Every row gives one point. Examples show where two turns around zero, p and q, send a point. Write where each new point lands after one turn and then the other. Backwards means that the second turn is done in reverse. Each puzzle has new turns, and all numbers are rounded.

Turn p:
16	-29	-22 => 6	0	-39
14	-19	-23 => 1	6	-32
10	-22	26 => 29	-21	-2
-40	24	32 => -16	-22	49
-1	46	-14 => -20	37	24
Turn q:
14	2	-33 => 9	-26	-23
7	-25	35 => -25	3	36
21	40	-14 => 46	-12	-5
-42	-17	12 => -30	35	-8
Where do these land?
q, then p backwards: 22	10	-29 => 2	-35	15
p, then q backwards: -44	5	-21 => -2	-49	1
q, then p: 31	-15	0 => 13	-30	-10
q, then p: -9	0	50 => 12	-3	49

Turn p:
-9	-5	8	-19 => -11	18	0	10
-3	7	23	-2 => 0	-1	2	24
27	67	34	-4 => 64	0	9	47
44	-10	23	-12 => 7	3	51	9
-43	-17	-29	17 => -29	-9	-42	-24
4	-31	-20	25 => -20	-23	5	-32
-21	-10	-40	-5 => -11	13	-26	-34
Turn q:
16	-22	-16	37 => 3	27	-7	40
-27	-12	8	-31 => 7	-41	11	-7
1	-17	-24	-44 => 43	-17	25	-8
0	26	52	-27 => -39	-17	22	-42
12	4	-23	51 => -1	39	-32	28
-3	22	2	14 => -11	10	-19	-10
Where do these land?
p, then q: 42	18	5	34 => -15	11	49	24
q, then p: 26	12	-16	-29 => 21	20	25	21
p, then q: 6	-33	10	5 => -15	-31	-2	5
q, then p: -56	-36	-22	-15 => -31	-29	40	-42
q, then p: 0	18	44	8 => -24	18	-35	14
p, then q: -18	21	-22	-3 => 29	17	-2	-10

Turn p:
-11	22	30	0	2	30 => -10	39	19	-4	-19	8
-46	11	-12	-46	16	-26 => -15	10	18	-6	69	5
59	-38	29	32	-33	5 => -13	-32	-22	14	-70	-33
-19	4	-8	-27	-24	29 => -33	7	0	-19	4	33
5	-35	-17	41	-2	-30 => 22	-38	-19	42	-3	-7
2	9	-14	-8	38	3 => 28	-1	22	-18	14	1
10	28	-8	8	2	-10 => 20	16	-18	-9	4	-7
Turn q:
-2	7	31	-14	25	-41 => 43	15	-20	-21	21	9
14	57	5	-16	23	5 => -3	-7	-54	14	13	30
-5	-15	-4	37	-69	-9 => 0	26	24	19	-58	-40
17	-10	23	3	25	76 => -11	-62	25	14	-6	49
-16	16	-6	14	-12	16 => -12	8	3	29	-7	4
18	-9	-9	-5	13	-10 => 1	-14	-8	-17	9	-12
-7	-29	-6	-45	1	36 => -37	-8	29	-32	4	31
4	3	-7	8	2	-28 => 12	9	-13	-3	6	-22
-24	-19	-27	18	-8	-44 => 6	33	13	-1	17	-49
Where do these land?
p, then q: 30	14	2	2	38	24 => 7	-1	-23	-34	-34	16
p, then q: 23	-5	29	-8	-24	8 => -6	44	6	0	-8	-7
p, then q: -12	31	-20	3	-22	-20 => -28	-12	-20	13	29	-9
p, then q: -34	-37	38	6	-5	43 => 22	18	37	43	-33	28
q, then p: -23	-38	-13	39	-20	-13 => -5	25	-11	27	-1	-52
p, then q backwards: 7	4	14	6	21	-22 => -6	-10	-5	25	1	-20
q, then p: 8	33	-50	-47	13	-21 => 24	1	12	-14	64	37
